Each row is a point. The points of each table are mixes of a few directions, plus a little noise. How many directions does each table use, and how many do they share? Where both have some left over, give the other angles between the two spaces (their principal angles), to ten degrees, smallest first.

First, 4 rows:
[[-5.9  0.9 -3.1]
 [ 5.2 -0.8  2.7]
 [-3.5  0.5 -1.8]
 [ 4.2 -0.6  2.2]]
Second (6 x 3):
[[-1.6  1.1 -4.2]
 [ 1.9 -4.1  2.4]
 [-0.1  1.0  0.4]
 [ 2.2 -1.9  5.2]
 [ 1.2 -0.6  3.2]
 [-3.5  4.4 -7.1]]
Directions: first 1, second 2, shared 0; angles 40

First (7 x 8):
[[-2.9 -3.2 -5.2  2.1  2.2 -5.0 -0.2  0.7]
 [-0.8 -5.4 -4.0  0.8  2.1 -2.8 -3.8 -1.0]
 [-0.6 -1.4 -2.5  2.8  1.0 -3.2 -0.8  2.3]
 [-0.1  6.9  5.9 -4.9 -3.0  5.9  6.1 -2.8]
 [ 3.4  5.5  6.4 -1.1 -2.9  5.2  1.6  1.1]
 [ 2.3 -1.2  1.8 -0.9 -0.4  2.4 -2.9 -1.1]
 [-1.4 -1.3 -2.5  1.2  1.0 -2.5  0.1  0.7]]
Second, 8 rows:
[[  2.5  -1.5   0.9  -1.1  -0.6   1.5   1.4   0.6]
 [ -0.3   1.1   4.4   1.2  -0.2   2.3  -5.9 -11.9]
 [  0.7  -1.0   0.7   3.1   1.8  -2.9   4.9   2.3]
 [  1.4   0.0  -5.2   2.2  -3.3  -2.7   4.0   6.4]
 [ -0.7   0.0  -0.4  -1.0   0.8  -0.1   0.3   2.2]
 [ -1.4  -0.2  -0.3  -5.5   1.2   2.7  -2.1   3.6]
 [  1.0  -0.6  -2.9  -1.8  -1.6   0.3   1.7   5.6]
 [ -3.3   2.3   2.9   3.1   1.9  -1.1  -4.5  -8.8]]
Directions: first 3, second 4, shared 1; angles 70, 80

First, 11 rows:
[[ -0.3   0.3 -10.8  -2.9   4.1   1.9  -3.0  10.9  -1.7  -3.8   0.5   2.2]
 [ -0.3   0.3 -10.0  -2.7   3.8   1.8  -2.8  10.0  -1.6  -3.5   0.4   2.1]
 [  0.1  -0.1   3.1   0.8  -1.2  -0.5   0.9  -3.2   0.5   1.0  -0.1  -0.6]
 [  0.3  -0.3   9.9   2.7  -3.7  -1.7   2.8  -9.9   1.6   3.5  -0.4  -2.1]
 [  0.0   0.0   0.7   0.2  -0.3  -0.1   0.2  -0.7   0.1   0.3   0.0  -0.2]
 [ -0.1   0.1  -4.3  -1.2   1.6   0.8  -1.2   4.3  -0.7  -1.5   0.2   0.9]
 [  0.2  -0.2   8.4   2.3  -3.1  -1.5   2.4  -8.3   1.3   2.9  -0.3  -1.7]
 [  0.0   0.0  -0.6  -0.2   0.2   0.1  -0.2   0.6  -0.1  -0.2   0.0   0.1]
 [  0.0   0.1  -1.4  -0.4   0.5   0.3  -0.4   1.3  -0.2  -0.4   0.1   0.3]
 [ -0.1   0.1  -4.1  -1.1   1.5   0.7  -1.2   4.2  -0.6  -1.5   0.2   0.9]
 [  0.2  -0.3   9.2   2.5  -3.4  -1.6   2.6  -9.2   1.5   3.2  -0.4  -1.9]]
Second, 11 rows:
[[ 6.7  2.5  3.2  2.4  5.3  0.6  3.0  0.2  2.1 -5.5  1.6 -4.4]
 [ 0.6 -1.7  5.9 -0.6  3.8 -2.3  0.4 -3.5 -0.2 -1.2  1.4 -3.0]
 [ 2.6 -0.1  6.3  1.5  4.0 -1.8  2.3 -4.0  1.4 -2.9  2.0 -4.1]
 [ 3.7  0.0  3.4 -1.2  2.9  0.4 -0.3  0.4 -0.9 -0.6 -0.8 -1.9]
 [ 2.9  2.2 -4.8 -0.1  0.1  2.7 -0.3  5.4 -0.1 -1.3 -1.2  1.0]
 [-0.2  1.7 -4.3 -0.1 -6.5  3.0 -1.1  2.5 -0.8  4.5 -3.6  3.9]
 [ 5.8  3.5 -6.6 -1.8 -1.8  5.6 -2.0  9.1 -1.9  1.4 -4.7  2.7]
 [-5.7 -0.6 -1.7  2.4 -4.2 -1.7  1.2 -3.6  1.8  1.2  1.8  1.8]
 [-7.5 -1.5 -5.7 -0.1 -4.2 -1.1 -1.3  0.1  0.0  2.1  0.9  3.9]
 [-6.4 -2.4  3.3  2.0 -2.2 -3.9  1.5 -7.4  1.7  0.9  3.0 -0.2]
 [-2.5 -3.5  1.1 -4.4  2.7 -1.6 -3.4  0.9 -3.1  1.5 -0.4  0.4]]
Directions: first 1, second 4, shared 1
